Every row gives one point. The points of each table are mixes of a few directions, plus a little noise. Count the directions of each table, and those that both share. Where both have some left over, give the other angles between the two spaces (their principal angles), to ten degrees, smallest first.

First:
[[-0.12 -0.25 -0.35]
 [ 0.12  0.26  0.36]
 [-0.09 -0.20 -0.28]
 [-0.21 -0.44 -0.61]
 [ 0.30  0.63  0.89]]
Second (7 x 3):
[[ 0.04 -0.27  0.57]
 [ 0.57 -0.04 -0.34]
 [-0.18 -0.19  0.59]
 [-0.01 -0.08  0.18]
 [-0.56  0.21 -0.04]
 [-0.65  0.48 -0.63]
 [ 0.77 -0.11 -0.33]]
Directions: first 1, second 2, shared 0; angles 60

First (7 x 6):
[[ 0.21  0.69  0.71 -0.34  0.96 -0.23]
 [-0.35 -0.45 -0.20  0.31 -0.17  0.04]
 [-0.27 -0.50 -0.41  0.29 -0.50  0.11]
 [-0.12 -0.48 -0.55  0.23 -0.76  0.19]
 [ 0.02  0.23  0.31 -0.09  0.46 -0.10]
 [ 0.53  0.76  0.42 -0.49  0.41 -0.10]
 [-0.04 -0.23 -0.29  0.11 -0.40  0.09]]
Second, 8 rows:
[[ 0.09  0.14 -0.04 -0.11 -0.17 -0.01]
 [ 0.18  0.69 -0.04 -0.57 -0.72 -0.15]
 [-0.18 -0.99  0.01  0.82  1.03  0.26]
 [ 0.23 -0.04 -0.13  0.00 -0.08  0.10]
 [-0.34  0.32  0.21 -0.19 -0.10 -0.23]
 [-0.44 -0.16  0.22  0.19  0.39 -0.12]
 [ 0.32  0.70 -0.12 -0.60 -0.82 -0.10]
 [ 0.13 -0.63 -0.12  0.48  0.51  0.25]]
Directions: first 2, second 2, shared 1; angles 70

First:
[[ 0.11  0.40 -0.35  0.11 -0.75  0.58  0.32  0.35]
 [-0.19 -0.34  0.38 -0.36  0.49 -0.48 -0.56 -0.19]
 [-0.18  0.00  0.64 -0.16  0.30 -0.66 -0.38 -0.06]
 [ 0.07  0.13  0.29  0.88  0.58  0.11 -0.48  0.20]
 [ 0.23 -0.92 -0.51 -0.27  0.20  0.24  0.12 -0.38]
 [ 0.00  0.21 -0.32 -0.23 -0.75  0.64 -0.18  0.40]
 [ 0.15 -0.21  0.31  0.58  0.46 -0.12 -0.17 -0.01]
 [-0.18  0.71 -0.64 -0.03 -0.01  0.15  0.84 -0.20]
 [-0.01  0.00  0.21 -0.51 -0.51 -0.46  0.49 -0.11]]
Second:
[[-0.04 -0.32 -0.28 -0.04  0.41  0.31 -0.48 -0.07]
 [-0.03 -0.31 -0.27 -0.10  0.29  0.31 -0.43 -0.04]
 [ 0.02  0.19  0.17  0.04 -0.22 -0.19  0.28  0.04]
 [-0.06 -0.05 -0.05  0.21  0.54  0.02 -0.24 -0.11]
 [-0.08 -0.18 -0.17  0.17  0.67  0.15 -0.43 -0.13]
 [ 0.23  0.35  0.32 -0.68 -2.04 -0.23  1.07  0.40]
 [ 0.11  0.19  0.18 -0.29 -0.94 -0.14  0.53  0.18]
 [-0.07 -0.07 -0.06  0.24  0.64  0.03 -0.29 -0.13]
 [-0.08  0.20  0.16  0.44  0.66 -0.26 -0.01 -0.15]]
Directions: first 5, second 2, shared 2

First, 8 rows:
[[ 0.26 -0.19  0.26 -0.19 -0.38 -0.25 -0.28 -0.26  0.12 -0.36  0.12]
 [-1.62  0.35  0.68  0.11 -0.15 -1.29 -0.35 -0.71  0.64  0.34 -0.18]
 [ 0.59 -0.11 -0.09 -0.43 -0.05  0.32 -0.10  0.37 -0.01 -0.57  0.49]
 [-0.17  0.28 -0.03 -0.15  0.24  0.17  0.09  0.40  0.19  0.11  0.35]
 [-0.04 -0.09 -0.25 -0.32  0.20  0.05 -0.05  0.25 -0.14 -0.61  0.21]
 [ 0.08  0.09 -0.07  0.38  0.08  0.25  0.25 -0.01 -0.10  0.62 -0.30]
 [ 0.59 -0.15  0.02 -0.17 -0.19  0.22 -0.07  0.09 -0.02 -0.25  0.21]
 [ 0.30 -0.18 -0.52  0.76  0.25  0.53  0.52 -0.14 -0.68  0.72 -0.91]]
Second (10 x 11):
[[-0.45  0.52  0.23 -0.21  0.19  0.20  0.08 -1.04  0.81 -0.38 -0.39]
 [-0.46 -0.79  0.20  0.37 -0.33 -0.23 -0.55 -0.44 -0.45 -0.22  0.23]
 [ 0.15 -0.22 -0.16 -0.08  0.01 -0.27  0.30  0.35  0.16  0.21 -0.15]
 [ 0.74  1.05 -0.12 -0.05  0.20  0.79 -0.13  0.89 -0.72  0.19  0.52]
 [ 0.41  0.19 -0.24 -0.21  0.15 -0.09  0.46  0.63  0.19  0.31 -0.15]
 [-0.22  0.90  0.27 -0.09  0.18  0.65 -0.27 -0.77  0.19 -0.41  0.04]
 [ 0.33  0.40 -0.07 -0.04  0.09  0.28  0.01  0.41 -0.25  0.11  0.18]
 [-0.46 -1.34 -0.01  0.20 -0.32 -0.87  0.02 -0.25  0.15  0.03 -0.23]
 [-0.12  0.03  0.00 -0.12  0.07 -0.11  0.20 -0.24  0.41 -0.04 -0.25]
 [ 0.07 -0.73 -0.10  0.22 -0.23 -0.35 -0.12  0.46 -0.48  0.19  0.20]]
Directions: first 4, second 3, shared 0; angles 30, 70, 80

First:
[[ 0.13 -0.15 -0.66  0.05  0.18  0.04  0.75  0.85 -0.33  0.08  0.09 -0.25]
 [ 0.10 -0.05  0.41 -0.68  0.21 -0.13 -0.97 -1.03 -0.05 -0.36  0.13  0.30]
 [-0.12  0.15  0.50 -0.63 -0.68  0.40 -0.46 -0.83  0.03  0.54  0.07  0.27]
 [-0.49 -0.18 -0.02  0.42 -0.26 -0.19  0.10  0.72 -0.21  0.09  0.17 -0.14]
 [ 0.50  0.41  0.33  0.95  0.22  0.12  0.50  0.04  0.89 -0.39 -0.60 -0.06]
 [-0.24 -0.10 -0.79  0.05  0.42 -0.44  0.12  0.24 -0.49  0.40  0.09 -0.26]
 [-0.14 -0.03 -0.24 -0.09 -0.23 -0.05  0.23  0.34 -0.53  0.55  0.15 -0.17]
 [ 0.57  0.28  0.04  0.89  0.53 -0.24  0.54  0.34  0.29 -0.40 -0.44 -0.24]
 [ 0.08 -0.10  0.52 -0.38 -0.41  0.29 -0.19 -0.04 -0.05 -0.23  0.19  0.19]
 [-0.39 -0.24 -0.09 -0.59  0.04  0.21 -0.62 -0.63  0.44 -0.27  0.16  0.36]]
Second (9 x 12):
[[-0.17  0.19  0.03  0.30 -0.54  0.25 -0.42  0.03  0.31 -0.09  0.18 -0.15]
 [-0.15  0.23 -0.05  0.66 -0.86  0.64 -0.73  0.19  0.60 -0.06  0.39 -0.17]
 [ 0.61 -0.57 -0.28 -0.25  1.16 -0.02  0.70  0.24 -0.39  0.36 -0.14  0.44]
 [-0.22  0.09  0.25 -0.69  0.34 -0.83  0.48 -0.41 -0.52 -0.17 -0.41 -0.08]
 [ 0.02 -0.09  0.08 -0.46  0.48 -0.49  0.44 -0.19 -0.40 -0.01 -0.27  0.06]
 [-0.43  0.37  0.22  0.02 -0.67 -0.16 -0.35 -0.23  0.15 -0.26  0.01 -0.30]
 [-0.27  0.35  0.01  0.71 -1.10  0.64 -0.87  0.14  0.68 -0.13  0.42 -0.26]
 [ 0.49 -0.46 -0.23 -0.17  0.90  0.03  0.53  0.21 -0.29  0.29 -0.09  0.35]
 [ 0.13 -0.12 -0.04 -0.12  0.29 -0.08  0.20  0.02 -0.13  0.07 -0.07  0.10]]
Directions: first 6, second 2, shared 0; angles 40, 60

First (11 x 14):
[[-0.02 -0.23 -0.24  0.03  0.19 -0.32 -0.03 -0.04 -0.30  0.08 -0.36  0.16
  -0.06  0.22]
 [ 0.51  0.82  0.03  0.44  0.79 -0.28 -0.49  0.04  0.93 -0.58 -0.54  0.25
  -0.26 -0.55]
 [-0.29 -0.73 -0.35 -0.32 -0.14 -0.23  0.22  0.03 -0.68  0.55 -0.25  0.10
   0.16  0.44]
 [-0.49 -0.66  0.05 -0.77 -0.62  0.50  0.46  0.14 -0.29  0.73  0.43 -0.19
   0.43  0.17]
 [-0.20 -0.27  0.01 -0.34 -0.21  0.18  0.17  0.07 -0.07  0.33  0.14 -0.03
   0.20  0.06]
 [ 0.63  0.65 -0.34  0.62  1.27 -0.88 -0.66 -0.05  0.70 -0.59 -1.20  0.55
  -0.40 -0.35]
 [ 0.12  0.01 -0.30 -0.28  0.66 -0.28 -0.17  0.17  0.57  0.19 -0.80  0.37
   0.13 -0.24]
 [-0.04  0.13  0.24  0.26 -0.47  0.25  0.09 -0.12 -0.31 -0.23  0.61 -0.29
  -0.13  0.11]
 [-0.32 -0.28  0.24 -0.23 -0.77  0.51  0.37 -0.02 -0.45  0.19  0.78 -0.37
   0.15  0.20]
 [ 0.12  0.50  0.39  0.40 -0.32  0.33  0.00 -0.12  0.11 -0.49  0.65 -0.31
  -0.20 -0.14]
 [-0.03  0.13  0.23  0.17 -0.35  0.24  0.11 -0.06 -0.16 -0.19  0.51 -0.25
  -0.08  0.04]]
Second (11 x 14):
[[-0.11 -0.17  0.21  0.10  0.26  0.78  0.39  0.27  0.06 -0.45  0.10  0.34
  -0.19 -0.26]
 [ 0.15  0.08 -0.23 -0.30 -0.07 -0.37 -0.72 -0.67  0.71  1.05 -0.09 -0.82
  -0.14  1.23]
 [ 0.31  0.89 -1.17 -0.37 -1.11 -0.74 -0.18  0.05  0.14  0.66 -0.33 -0.19
   0.33 -0.45]
 [-0.30 -0.01  0.22  0.15  0.31 -0.10  0.30  0.35 -0.32 -0.51 -0.12  0.03
   0.03  0.16]
 [-0.10 -0.26  1.25 -0.56  0.29  0.14 -0.19 -0.32  0.31 -0.42  0.46  0.37
  -0.03 -0.20]
 [-0.20  0.28 -0.14 -0.08  0.07  0.21  0.45  0.48 -0.05 -0.55 -0.01  0.20
  -0.01  0.18]
 [ 0.04 -0.15 -0.02  0.26 -0.25 -0.05 -0.06 -0.05 -0.15  0.23 -0.29 -0.04
   0.03 -1.02]
 [ 0.09 -0.36  0.01  0.27 -0.12  0.00 -0.43 -0.45  0.22  0.83 -0.43 -0.51
  -0.18 -0.52]
 [ 0.36 -0.60 -0.27  0.68  0.12  0.34 -0.17 -0.27 -0.32  0.43  0.15  0.06
  -0.09 -0.28]
 [-0.18  0.24 -0.08  0.06  0.17 -0.15  0.50  0.56 -0.54 -0.81  0.15  0.38
   0.20  0.27]
 [-0.06  0.05  0.22 -0.20  0.33 -0.05  0.10  0.08 -0.06 -0.45  0.41  0.20
   0.06  0.89]]
Directions: first 3, second 6, shared 0; angles 30, 70, 80
